Rows are points. Examples show where two turns around zero, p and q, send a point. Write where each new point lands after one turn and then the other. Backwards means that the second turn is done in reverse. Each puzzle has new turns, and all numbers are rounded.

Turn p:
[ 0.14 -0.34] -> [-0.19 -0.31]
[0.16 0.07] -> [ 0.15 -0.09]
[-0.30  0.27] -> [0.04 0.40]
Turn q:
[-0.40  0.04] -> [-0.11 -0.39]
[ 0.16 -0.22] -> [0.24 0.12]
[0.24 0.18] -> [-0.14  0.27]
Where do these land?
p, then q backwards: [0.43 0.21] -> [-0.15 -0.46]
q, then p: [-0.11  0.15] -> [-0.17  0.08]
q, then p: [-0.09 -0.02] -> [-0.07 -0.06]
q, then p: [-0.24 -0.34] -> [-0.06 -0.41]

Turn p:
[ 0.11 -0.12 -0.06] -> [ 0.15  0.02 -0.09]
[-0.30  0.00 -0.09] -> [-0.21  0.23  0.00]
[-0.34  0.38 -0.30] -> [-0.21  0.36  0.42]
[ 0.42 -0.18  0.14] -> [ 0.32 -0.30 -0.18]
[ 0.10 -0.08  0.31] -> [-0.05 -0.30 -0.15]
Turn q:
[-0.02  0.23 -0.14] -> [-0.16  0.00  0.22]
[-0.25  0.10  0.37] -> [ 0.41 -0.05  0.20]
[-0.09  0.16  0.31] -> [0.29 0.09 0.19]
[ 0.13 -0.35 -0.42] -> [-0.38 -0.15 -0.39]
[ 0.24 -0.14 -0.12] -> [-0.17  0.12 -0.22]
Where do these land?
q, then p backwards: [-0.27 -0.22 -0.05] -> [ 0.23 -0.07  0.26]
p, then q: [ 0.27  0.37 -0.03] -> [ 0.32  0.24 -0.22]
q, then p: [-0.03 -0.06  0.49] -> [ 0.39 -0.25  0.17]
p, then q: [ 0.29 -0.02 -0.20] -> [-0.07  0.33 -0.10]
p, then q backwards: [-0.26 -0.08 -0.22] -> [0.34 0.08 0.03]

Turn p:
[ 0.03 -0.25  0.00 -0.04] -> [-0.02 -0.21  0.07 -0.12]
[ 0.02  0.02  0.26 -0.32] -> [ 0.33 -0.14 -0.20  0.01]
[ 0.06  0.38 -0.28 -0.25] -> [-0.14  0.23 -0.47  0.03]
[ 0.15 -0.12  0.17 -0.29] -> [ 0.19 -0.29 -0.17  0.00]
[-0.31 -0.26 -0.02  0.49] -> [-0.11  0.14  0.59 -0.17]
[ 0.05  0.22 -0.14  0.41] -> [-0.26  0.28  0.18  0.24]
Turn q:
[ 0.34 -0.10  0.02 -0.25] -> [-0.17 -0.17  0.34 -0.12]
[ 0.06 -0.18 -0.28 -0.12] -> [-0.35  0.00 -0.01 -0.08]
[-0.20  0.07  0.02 -0.23] -> [-0.06  0.10  0.06  0.28]
[-0.58 -0.20  0.17  0.30] -> [ 0.18 -0.12 -0.58  0.34]
[-0.07  0.18  0.16  0.29] -> [ 0.35  0.06 -0.14 -0.04]
[ 0.44  0.23 -0.10  0.01] -> [ 0.05  0.13  0.31 -0.37]
Where do these land?
p, then q: [-0.14 -0.04  0.08 -0.31] -> [-0.25  0.01  0.21 -0.13]
q, then p: [ 0.37  0.39 -0.39 -0.02] -> [ 0.46  0.20 -0.42  0.12]
q, then p: [-0.04  0.00  0.50 -0.19] -> [-0.03 -0.30  0.37  0.24]
p, then q backwards: [-0.12 -0.24 -0.19  0.26] -> [ 0.32 -0.02 -0.16 -0.22]
q, then p backwards: [ 0.28  0.12  0.01 -0.14] -> [-0.18 -0.19  0.03  0.21]
q, then p backwards: [ 0.02 -0.22 -0.20  0.34] -> [-0.03 -0.04 -0.26 -0.37]
p, then q: [-0.37 -0.02  0.20  0.06] -> [ 0.15 -0.04  0.39 -0.04]
